Every row gives one point. The points of each table are mixes of a few directions, plus a little noise. Count the directions of each table, and those that both share. Where both have some left over, give the other angles between the two spaces (their principal angles), to ten degrees, smallest first.
In the rows, 128 means zero.

First:
[[165  69 102]
 [ 80 204 162]
 [115 149 137]
 [122 138 132]
 [129 128 128]
 [158  80 107]]
Second:
[[128 145 126]
 [172 107  91]
 [ 58 136 190]
 [117 115 140]
 [166 138  93]]
Directions: first 1, second 2, shared 1

First, 7 rows:
[[173 137  65 126  75 151]
 [ 91 114 185 132 180 114]
 [ 86 106 198 136 196 117]
 [146  97 131 143 157 165]
 [162 147  71 121  72 136]
 [105 150 138 117 117  95]
 [133 145 108 121  99 118]]
Second:
[[ 93 195 216 104 104 132]
 [ 93 196 217 104 104 133]
 [163  62  40 152 152 124]
 [144  98  88 139 139 126]
 [122 140 144 124 124 129]
 [133 119 116 131 131 127]
 [133 118 115 132 132 127]
 [144  97  87 139 139 126]]
Directions: first 2, second 1, shared 0; angles 50

First, 9 rows:
[[109 171  50 141  76 127 110 189  83]
 [147  85 205 115 179 129 146  68 172]
 [138 105 169 121 155 129 138  96 152]
 [152  74 226 112 193 129 151  52 184]
 [130 123 137 127 134 128 130 121 133]
 [117 153  83 135  99 127 118 163 102]
 [115 156  76 137  94 127 116 168  98]
 [115 156  77 137  94 127 116 168  99]
 [128 127 129 128 129 128 128 127 129]]
Second, 7 rows:
[[185 143  71 133 113 174 171 171 139]
 [144 104 160 109 156 139 154  94 158]
 [152 103 201 168 162 111 101 109 150]
 [122 104 172 109 156 123 136  85 149]
 [ 67 170  50 108  74 114 109 164  73]
 [110 119 136  98 136 127 141 101 133]
 [116 154 106 170 100 108  83 172  94]]
Directions: first 1, second 3, shared 1

First, 11 rows:
[[128 135 148 163  73 141 109 173  93 127 125]
 [126 109  77 105 150 128 173  88 139 141  95]
 [147 188 170 143 138 111 114 103  95 125 116]
 [146 121 105  87 161 178 158  76 163 145  59]
 [157 172 133 143 156  97 153  81  70 133  86]
 [128 214 158 136 153  62 121  68  95 123 148]
 [ 81 140  75 124  74 114 156 105 131 143 124]
 [110  77 132 126  92 170  99 194 170 122 159]
 [113  77 140 116 141 128  95 182 179 110 200]
 [148  88 126 134 122 167 129 163 125 130 101]
 [125  90 146 131 148 110  99 177 149 108 196]]
Second, 10 rows:
[[117 147 160 143  86 143  94 158 129 124 145]
 [125  89 114  61 153 213 127 106 232 139  98]
 [132  69 106 137 156  96 138 165 120 116 167]
 [147 231 182 137 107 152 111  74  97 139  66]
 [ 98 156 120 106  84 164 125 103 167 142 109]
 [144 117 112 131 163 101 151 114 105 127 121]
 [169  91 114 159 200  53 158 140  58 113 146]
 [ 83  87  83 122  90 118 136 157 158 129 170]
 [155 138 164 132 148 143 110 133 120 123 117]
 [111 155 124 152  94  97 130 130  94 129 139]]
Directions: first 5, second 4, shared 4

First, 9 rows:
[[214 155  59 109 108 159 174 172  66 116 183 124 141  45]
 [164 139  99 120 120 141 147 147 102 123 151 126 133  93]
 [167 141  96 119 119 142 149 148 100 123 153 126 134  90]
 [109 122 143 132 132 121 118 118 142 131 116 129 125 146]
 [ 64 108 179 142 143 105  94  95 173 137  87 131 118 190]
 [102 120 149 133 134 118 114 115 147 132 111 129 124 153]
 [155 136 106 122 122 138 142 142 109 124 145 127 132 102]
 [162 139 101 120 120 140 146 145 104 123 150 126 133  95]
 [ 14  92 220 153 154  87  67  69 210 144  55 133 111 239]]
Second (8 x 14):
[[122 129 148 122 140 126 137 130 122 137 126 131 126 150]
 [154 125  41 152  78 138  92 117 155  90 136 115 137  36]
 [143 127  79 142  99 134 107 122 143 106 132 121 133  76]
 [161 125  17 159  63 141  82 114 162  79 138 111 140  10]
 [105 130 203 107 171 119 159 137 105 161 121 139 121 207]
 [122 129 146 123 139 126 135 130 123 136 127 130 126 147]
 [105 130 206 106 174 119 161 138 104 162 121 140 120 211]
 [111 130 184 112 160 122 151 135 111 153 123 136 123 187]]
Directions: first 1, second 1, shared 0; angles 60

First, 9 rows:
[[103 133 150 161 118 116 134 100 133  46 137 110  62 112 157  75 127 178
  157 137]
 [108 132 147 156 120 116 132 102 134  58 136 112  74 118 153  83 128 170
  153 136]
 [124 129 132 136 126 126 129 122 129 111 131 124 114 124 136 116 127 139
  134 129]
 [161 122 100  86 138 146 120 165 122 234 117 149 212 148  89 198 130  66
   91 115]
 [119 131 136 140 125 123 130 120 130 100 130 123 104 123 140 109 127 145
  137 131]
 [143 124 114 108 135 135 124 147 126 182 121 139 167 139 110 162 129  96
  110 122]
 [118 130 136 140 126 124 130 119 130 101 130 123 104 122 139 109 128 144
  136 130]
 [166 121  94  80 142 147 121 170 122 249 114 151 223 152  85 206 129  56
   87 114]
 [111 131 140 148 121 118 131 111 131  76 132 117  88 118 147  95 130 159
  145 134]]
Second:
[[ 90  59 149 124 127 129 103 123 121  66 139 146 118 141 183  72 103 160
  152 120]
 [149 163 121 129 131 130 140 136 129 164 114 101 140 130 106 155 127  94
  110 131]
 [126 158 111 155 112 107 145  85 148  93 174 203  63  72  88 136 209 231
  162 141]
 [144 166 115 137 125 122 143 120 136 145 135 136 115 109  95 153 158 139
  126 135]
 [139 114 101 108 127 130 122 129 133 170 153 203 154 113  92 169 171 153
  128 122]
 [143 161 125 133 129 128 140 131 130 147 118 103 128 126 112 144 129 107
  117 133]
 [128 104 138 109 138 142 115 157 114 150 100  85 172 164 154 123  77  64
  107 119]
 [134 109 131 107 137 140 118 155 117 162 106 100 174 158 141 136  91  71
  106 119]
 [100 117 161 150 125 123 125 118 123  53 116  74  87 138 182  64  88 133
  143 132]]
Directions: first 1, second 3, shared 1
